Each row is a point. Examples show where two turns around zero, p and q, send a point. Where does a point land after both, in the order given? Backwards means that the second turn is done in reverse. Each puzzle has new turns, and all numbers are rounded.
(in the rows, 128 means zero)

Turn p:
[128 153] -> [147 144]
[179 148] -> [176 102]
[118 108] -> [106 123]
[ 77 116] -> [ 86 159]
[138 116] -> [125 113]
Turn q:
[ 72 127] -> [ 77 105]
[138 116] -> [142 121]
[132 121] -> [134 123]
[170 148] -> [159 163]
Where do these land?
p, then q: [169 120] -> [161 103]
p, then q: [127 153] -> [138 151]
p, then q: [ 88 112] -> [ 85 131]

Turn p:
[126 123] -> [133 129]
[120 153] -> [113 107]
[129 156] -> [105 112]
[ 86 106] -> [171 108]
[179 102] -> [118 184]
Turn q:
[139 152] -> [104 139]
[111 171] -> [ 85 111]
[136 110] -> [146 136]
[126  79] -> [177 127]
Where do these land?
q, then p: [147 117] -> [106 125]
q, then p backwards: [129 175] -> [157 165]
p, then q: [129 148] -> [139 112]
p, then q: [137 127] -> [120 123]
p, then q backwards: [98 74] -> [136  67]

Turn p:
[ 78 124 144] -> [115 115  79]
[134 137 114] -> [121 141 138]
[152 169 146] -> [ 99 105 163]
[147  83 109] -> [176 150 131]
Turn q:
[112 135 111] -> [132 109 113]
[175  90 149] -> [111 152 185]
[135 154 137] -> [150 144 119]
[ 94 159 154] -> [130 150  80]
[123 102  88] -> [117  84 142]
Where do these land?
q, then p: [149 150 144] -> [113 120 158]
p, then q: [ 76 122 130] -> [139  77 123]
q, then p: [129 105  99] -> [155 115 107]
q, then p: [119 167 170] -> [ 89 156 161]
p, then q: [135 139  98] -> [143 143 104]
q, then p: [161  85 128] -> [124  79 105]

Turn p:
[134 102 127  97] -> [131 161 106 119]
[145 116 115 128] -> [110 144 130 130]
[127 134 124 149] -> [117 111 136 133]
[141 120 189 142] -> [151 120 106 183]
[158 140 128  93] -> [145 168 147 130]
[ 64 155  85 159] -> [114  64 143  72]
Turn q:
[171 126 140 134] -> [123 162 135 157]
[ 76 112  94 109] -> [122  97 101  76]
[141 157 118 106] -> [113 114 108 156]
[145 124 119 128] -> [126 143 118 134]
[143 108 144  96] -> [ 88 142 138 127]
[ 92 141 154 194] -> [194 111 169 119]
Where do these land?
q, then p: [154 114 178 137] -> [165  96 132 161]
p, then q: [148 123 108  97] -> [122  97 128 156]
q, then p: [145 126 107 135] -> [118 127 153 120]
p, then q: [ 65 174 140 154] -> [ 84 191 140  97]
q, then p: [127 103 108 116] -> [139 135 137  98]

Turn p:
[168 155 166 154 151 103] -> [154 142 177 137 108 171]
[114 111 115 127 113 111] -> [127 137  97 120 137 132]
[156 171 151  99 162  90] -> [154 132 178 155 167 162]
[132 118  97 130 113 149] -> [109 142 113 133 119  98]
[ 99 132 119 141 110 148] -> [115 124 119  95 124 106]
[111 108 119 130 144 141] -> [140 111 110 129 121 109]
[115 101 130 116 103 154] -> [ 95 108 101 125 120 119]
Turn q:
[110 158 115 138 147 129] -> [157 137 131 136 139 155]
[120  31 116 140 132 131] -> [ 67  85  93 178 107 116]
[138 147 124 112 132 105] -> [128 157 130 119 146 125]
[126 157 113 105 133 144] -> [156 153 116 116 117 135]
[146 153 143 138 141 141] -> [155 117 129 107 145 124]
[113 126 165 130 129 134] -> [117 106 137 104 126 147]
[142 124 120 132  83 112] -> [115 141 159 136 115  96]
Where do these land?
p, then q: [139 161 118  86 109 134] -> [127 112 124 124 154 178]
q, then p backwards: [153 154 110 113 100 105] -> [140 161  88 145 130 129]
p, then q: [125 120 151 162 166 125] -> [118 119 132 111 115  77]
p, then q: [149 139 108  89 124 123] -> [143 110 132 140 159 158]
q, then p backwards: [159 144  96 106  88 137] -> [140 136  81 167 143 145]
p, then q backwards: [115  93 131 148 152 136] -> [132 122 117 129 131 176]
p, then q: [109 128 139 158 139 154] -> [ 95 144 134 117 113 107]
p, then q backwards: [113  99 168 145 133 127] -> [102 121 146 129 139 170]
p, then q: [ 90 115 131 145 141 111] -> [125 148  98 129 123  96]

Turn p:
[116 119 132 114 144 142] -> [121 127 129 134 148 148]
[144  97  78 177 145 144] -> [ 65 132 100 158 111 101]
[119 191 150 128 133 131] -> [153 107 165 123  94 158]
[126  97  80 109 143 154] -> [ 73 123 105 117 156 134]
[ 98 115 157 123 147  94] -> [155 125 155 154 163 117]
[124 138 131 112 113  96] -> [150 121 143 107 135 109]
[142  95 142 148  50 139] -> [166 140  53 119 113 104]
[155 173 153 112 149 123] -> [140 148 173 111 104 153]
Turn q:
[127 102  91 127 116 128] -> [150 108 120  97 138 142]
[107  96 158 105 155 113] -> [100 140 157 114 167 109]
[145 145 135 105 120  89] -> [130 176 107 125 134 126]
[157 171 165 140 150 143] -> [115 143 128 194 116 125]
[118 120  96 162 119 118] -> [166 107 125 111 116 114]
[162 133 144 162 100 163] -> [148 121 151 161  94 165]
[123 155 161 146 105 155] -> [111 130 147 152  81 135]
[ 85 101  73  76 158 116] -> [104  99  89  69 179 110]
Where do these land?
q, then p backwards: [124 127 149  84 108 153] -> [147 134 106 113 159 165]
p, then q backwards: [ 84 153  98 113 131 132] -> [108 100 109 130 141 172]
p, then q: [144  82 156 165 146 130] -> [162 119 108 156  92  93]
q, then p backwards: [129 143 138 108  83 101] -> [182 132 138 121 120 145]
q, then p: [ 97 151  75 123 120 157] -> [103 117  86 105 167 102]
q, then p: [144 155 158 145 140  83] -> [142 121 163 126  81 104]
p, then q backwards: [119 100  90 161 177 108] -> [107 147 175 120 181 145]
p, then q backwards: [181 134 131 116 153 146] -> [130 132 164  97  89 116]
q, then p: [130 107 157 140  94 143] -> [165 139 111 128 120 159]

Turn p:
[163 123 117 117 109 144 139 169] -> [117 131  95 156 135  87 123 116]
[114 158 115 166 139 158 126 144] -> [104 114 138 145 106 147 118  85]
[110 109 165 135 105 103 118 102] -> [153 137 146 125 167 158 128 153]
[115 170 127  95 107 134 177  93] -> [125  97 117  60 156 118 116 107]
[104  98 144 136 140  97 113 169] -> [145 174 108 154 122 159 146 135]
[128 106 104 121 123 180 170 101] -> [ 59 110 128 104 144 111 128 140]
[193 113 132 130 156 104 127 169] -> [147 144  91 168  91  97  99 155]
[133 108  88 153 137 120 100 126] -> [117 158 166 146 103 115 131 131]
[ 93 167 160  98 135 112  83  79] -> [185  89 162  93 130 158 163 130]
Turn q:
[117 141 164 134 143 118 145  98] -> [114 138 109 122  82 137 129 145]
[103 143 107 121 107 156 108 111] -> [120  87 141 116 145 150 121 148]
[131  84 132 153 162 101 131 110] -> [117 193 133 110 124 126 124 135]
[109  86 170 154 114  67 152 164] -> [133 185 166 147  86 136 173  90]
[144 114 162 128 138  94 178 133] -> [135 170 114 153  82 125 123 102]
[121 146 100  72 137 152 110 120] -> [103  81 114 107 152 123  97 112]
[130 143  95 120 135 146 111 121] -> [132 106 118 109 158 129 114 136]
[144 127 140 169 108  50 151 147] -> [160 183 115 152 112 158 181  99]
[120 155 100 145 144 168  93 169] -> [161  89 141  95 160  92 142 143]
[134 124 109 114 109 181 149 117] -> [137  99 142 149 138 129  79 145]
[155 147 127  98 111 176  81 117] -> [ 97  76 114 146 167 104 123 155]
Where do these land?
q, then p: [171 138 170 147 167 142 166  98] -> [154 166 148 149 129  92 118  66]
q, then p: [128 119  93  95 172 127 149 131] -> [161 115 163 112 112 107 161 143]
p, then q: [119 138 131  82  92  92  98  95] -> [121 154  77 153 111  91 111  96]
q, then p: [ 91 100 122 119 133 147  80 153] -> [151 127  92 105 136 168 146 163]
p, then q: [111 116 128 146  93  80 118 121] -> [129 112  79 124 115  94 139 145]
q, then p: [113 118 176 163 160 132 174 129] -> [169 127 124 142 177  99 109  89]
q, then p backwards: [165 145 135 122 100 141 116 116] -> [148 108 159 126 120 155 123 147]
p, then q: [159 128 129 164 134 143 119 127] -> [124 139 153 127 132 128 164 150]
q, then p: [ 79 102 113 120  89 151  98 104] -> [112 106  97 150 140 180 167 147]
p, then q backwards: [149 121 115 107 157 148 171 172] -> [157 155 165  97 163 114 129 101]
q, then p: [125 184  95 143 112 107 119 162] -> [ 88 122 113 115 115  88 105 173]

Turn p:
[116 130 137  82 136 115  90 100 111] -> [133 117 117 138 147 169 145  82 144]
[135 123 183 135 166 143 162 128 118] -> [145 143 170 116 143 104 178 140 140]
[166 117 102 146 128 108 134 167 147] -> [127 111 116 145  89  81 108 138 129]
[144  91 119 131 126 149 152 131 141] -> [150 119 132 146 122 122 126 172 132]
[127  93 116 156 101 116 132 174 126] -> [125 147 131 140  97 106  83 150 156]
[121 122 135 174 173 153 137 118 123] -> [100 157 144 145 139 111 166 158 116]
[110 159 136 106  97 112  91  93 153] -> [140 135  86 101 129 169 126  90 108]
[115 101  90 123 123 102 164 183 151] -> [144 122 116 148 139  74  69 145 145]
[114 164 117  75  98 139  87 138 132] -> [144 113 129 129 130 168  92  73  99]
[133 180 144 152 133 142 131  48  80] -> [ 72 115 137  74 144 173 188 133 110]
Turn q:
[110 131 168 131 126 164 102 121 135] -> [127 146 145 134 130 119 128 144 183]
[ 87 130 110 154 119 155  98 105 145] -> [ 88 128 151 135 138 133  88 116 162]
[ 95 139 124  98 140 142 132 114 119] -> [114 140 144 120 108  89 115 129 128]
[114 152 121 129  84 168 117 139 126] -> [113 108 179 110 136 135 123 152 146]
[100  69 136 123 111 118 139 116 113] -> [106 121  98 150  80 137 113 155 132]
[ 99  90 130 146 145 144 168 140 132] -> [113 153 111 160 129 128 101 169 109]
[168 157 137 136 141  51 152 142 120] -> [153 148 103 112 127 157 180  89  78]
[203 145 113 135 158  88 132 136  90] -> [189 122  88  85 143 144 142  96  91]
[116 127 128 118 103 178 127  92 168] -> [127 110 178 170 125 113 104 132 158]
[187 141 111 111 153  72 114 174 132] -> [149 104  83 103 164 125 183  97  91]
Where do these land?
q, then p: [120 141 153 116  95 147 171 121 127] -> [141 146 166  93  97 118 122 124 135]
q, then p: [162 116 123 102 116 128 110 101 125] -> [147 114 103 134 102 137 133 155 148]
q, then p: [125 108 132 144 190 179  98 149 109] -> [121 113  91 173 126  89 124  74 102]
p, then q: [128 129 138 135 145  72 140 128 120] -> [107 123 127 159 118 113 136  93 101]
q, then p backwards: [ 94 137 145 174 128 147 112 178  83] -> [ 81 121 139 172  91 127 158  87 104]
p, then q: [125 111 145 138  96 110 108  95 151] -> [133  89 165 121 147 113 117 130 107]
p, then q: [ 99  86 113 139  97  90 125 117 131] -> [ 99  97 145 132 178 111 124 105 128]
q, then p: [101 161 117  68 112 127 112 176 174] -> [140 156 124 100 184  85 133 135 189]
p, then q backwards: [202 117  86 131 161 153 152 114 153] -> [149  80 118  62  94 129 159 157 148]
q, then p: [125 172 128 131 140 127 153 101 108] -> [130 111 141  94 117 152 151  97 126]

Turn p:
[ 97 166  95 157 112 172 172 148 100] -> [130 180  58 118 129 120 116 123 169]
[138 102  90 141 102  79 122 142 112] -> [180 109 110 133  99 135 164 130 109]
[103 107  80 129 147  83  93  95 147] -> [158  88 142 154  84 165 117  87 123]
[152 106 136 102 163 161 137  85 160] -> [101 103 158 117 170 175 103 131 137]
[156 125 110  94  83 147 114 121 151] -> [132 110 114 171 153 143 117 171 112]
[141 176 156  87 165  89 114 134 115] -> [133 123 157 120 151  78 101  90  83]
[142 104 153 100  92 172 140 143 126] -> [ 89 138 111 130 152 137 141 181 111]
[142 120 163 163 149 148 122 134 106] -> [120 167 163 104 133 125 150 133 143]
[112 110 157 132  77 127 135 143  94] -> [117 149 109 113  94 112 146 174 107]
[140 155 141 130 155 130 161 144 151] -> [117 116 126 110 164  99 126 109 153]
[ 89 117 145 119 159 136  97 163 130] -> [ 82 143 140 146 111 122 149  90 115]
[125 148 107 180 132  93 129  85 143] -> [178 111 146 122  97 127 105 117 174]
Turn q:
[115 169 128 109 112  91 170 121 140] -> [ 83 119 132 104 144 131  79 124 147]
[123 104 164 112 145 173  84 116 134] -> [152 123 106 185 103 146 148 152 109]
[126 123 137 191 118 147 123 118 115] -> [123 147 145 157 144 118 168  91 129]
[153 104 102 171 104 133  98 120 161] -> [142  92 169 130 140 122 182 120 122]
[114  91 135 107 190 127 110 117 129] -> [181 136  90 139 141 159 128 155 134]
[134 200 131 103 130  81 149 152 121] -> [102 149 161  98 117 130  55 132 149]
[109  88 127 158  95 134 116 140 146] -> [130 101 125 144 135  91 171 124 145]
[139  81 143  98 142 132 103  93 100] -> [140 146  96 137 137 146 157 179  99]
[142 155 129 100 131 103 163 171 109] -> [114 153 127  83  97 120  89 129 149]
[147 174 121 100 133 120 193 141 135] -> [ 93 129 123  79 106 153  80 101 137]
[106 120  91 158 108 168  99 120 117] -> [149 115 134 152 143  90 150 100  87]
Where do these land?
q, then p: [122 121 114 128 173  80 144  97 123] -> [108 137 144 147 181 139 121  86 126]
q, then p: [140 148 140  97  73 129 160 176  95] -> [128 104  95 159  70  94 105 136  91]
p, then q: [124 134 162 119 120 162 154 137 128] -> [152 121 118 131 133 111  84 130 145]
q, then p: [149 141 138 120 114 113 172 159 113] -> [108 106 108 159 112 114  91 133 111]
q, then p backwards: [114  97 131 167 128 151  76 150 142] -> [155 136 109 160 113  92  91 162 148]
p, then q: [101 122 137 116 124 138  72 153 149] -> [104 146 132 157 162 103 141  94 150]
p, then q backwards: [156  89  91  95 167  98 156  64 134] -> [153 146  71 108 173 131 144  96 192]
q, then p: [131 120  98 112 162 131 145  85  95] -> [141 169 119 128 163 148 107  95 104]
q, then p: [138 146 151 161 123 129  75 125 141] -> [117 141 155 100 123  96 148 152 163]
q, then p: [139 163 116 114 109 152 158 169 133] -> [130 115 130 149  89 136 100 164  97]
q, then p: [ 95 126 130 179 114 124  96  93 155] -> [123 124 168  79 121 137 150 106 170]
